Each row is a point. Each copy is the shape, with its points in the same order, turned, moved and blurred by noise. Is it also mirrored, or only turned?

Shape:
array([[ 43,  -6,   4],
       [ 25,  49,  17],
       [-17,  -9,  -4],
       [ 47,  21,  -9],
       [  8, -35,  60],
       [-11, -42,  17],
       [  6,  -8,  23],
       [-19, -18, -11],
       [  1,  15,  16]])
Copy 1:
array([[ 11,  27,  18],
       [ 49, -27,  21],
       [-17,  -8, -18],
       [ 23,   1,  41],
       [ 30,  41, -53],
       [-18,  24, -34],
       [ 12,  10, -16],
       [-27,  -4, -14],
       [ 19, -12,  -6]])
Copy 1 is: only turned
Copy 2:
array([[ 20,  31,  11],
       [ 39, -20,  33],
       [-18, -10, -13],
       [ 19,  19,  40],
       [ 37,  14, -54],
       [-11,  10, -45],
       [ 16,   0, -18],
       [-28,  -6, -16],
       [ 18, -17,   2]])
Copy 2 is: only turned
Copy 3:
array([[  7, -35,  -9],
       [-32, -38,  33],
       [ -4,  24,   7],
       [-20, -44,  -8],
       [ 59,  -7,  37],
       [ 36,  23,   5],
       [ 13,  -3,  20],
       [  0,  27,  -5],
       [-11,  -7,  27]])
Copy 3 is: mirrored

Shape:
array([[ 18,  43, -13, -16,  10,  26],
       [ -7, -15,  41, -10, -46,  23],
       [ 18,  -2, -22,  49, -19,  10],
       [ 33, -12,  26,   8,  17, -24],
       [ -6,   0, -33, -45, -18, -13],
       [-14,   5, -30,  26,   7,  -3],
       [-17, -25,  10, -19, -15,   0],
       [  5,  14,  13,   4,  10, -32],
       [-37, -11,  13,  -6,   4, -50]])
Copy 1:
array([[ 39,  20,  -7, -25,  35,  -2],
       [ 48,  23,  -6, -11, -60, -17],
       [  3, -30,  17, -58,  -9, -12],
       [ 37,  -9,  44,  -6, -17,  35],
       [  9, -11, -36,  23,   4,   6],
       [-21,   0,   8, -29,   4,   3],
       [ 14,   9,   0,  17, -38,  -9],
       [ 17,  13,  23, -11, -11,  40],
       [-15,  18,   8,  18, -38,  41]])
Copy 1 is: only turned
Copy 2:
array([[  9,  -2,   9,  34, -14, -44],
       [ 40, -30,  38,  -3,  -1,  33],
       [-12, -34, -23, -11,  30,  -8],
       [ 13,  25, -27,  10,  -1,  28],
       [ 22,  32,  40, -16,  17, -29],
       [-34,   0,   7,  -2,  24, -14],
       [ 12,   9,  37, -18,   1,  19],
       [ -1,  28,   0,  28,  18,  14],
       [-15,  45,  37,   6,  30,  37]])
Copy 2 is: only turned
Copy 3:
array([[ 15,  43, -21, -11, -16, -35],
       [  2, -47, -22, -40, -23,  -6],
       [-41,  -7, -33,  24,   7, -30],
       [-15,   5,  -8, -28,  48,  -2],
       [-11,  35, -23, -19, -35,  34],
       [-12,  13, -10,  33,  -1,   0],
       [ -9, -16,  -1, -23, -19,  19],
       [ 10,  11, -18,  -9,  34,  12],
       [ 16,  -6,   1,   2,  19,  54]])
Copy 3 is: mirrored
Copy 4:
array([[  7, -22,  21, -39, -46,  11],
       [-14,  55,  41,  11, -12,  14],
       [ 29,  -6,  29, -16,  38,  30],
       [-43,  -8,  25, -24,  25, -10],
       [  6, -19,   8,  23, -26, -29],
       [ 22, -14, -15, -14,  13,  15],
       [ -9,  30,   6,  12,  -3, -20],
       [-38, -12,  -2, -11,   9,   6],
       [-39,   2, -40,  17,   9,  -9]])
Copy 4 is: mirrored
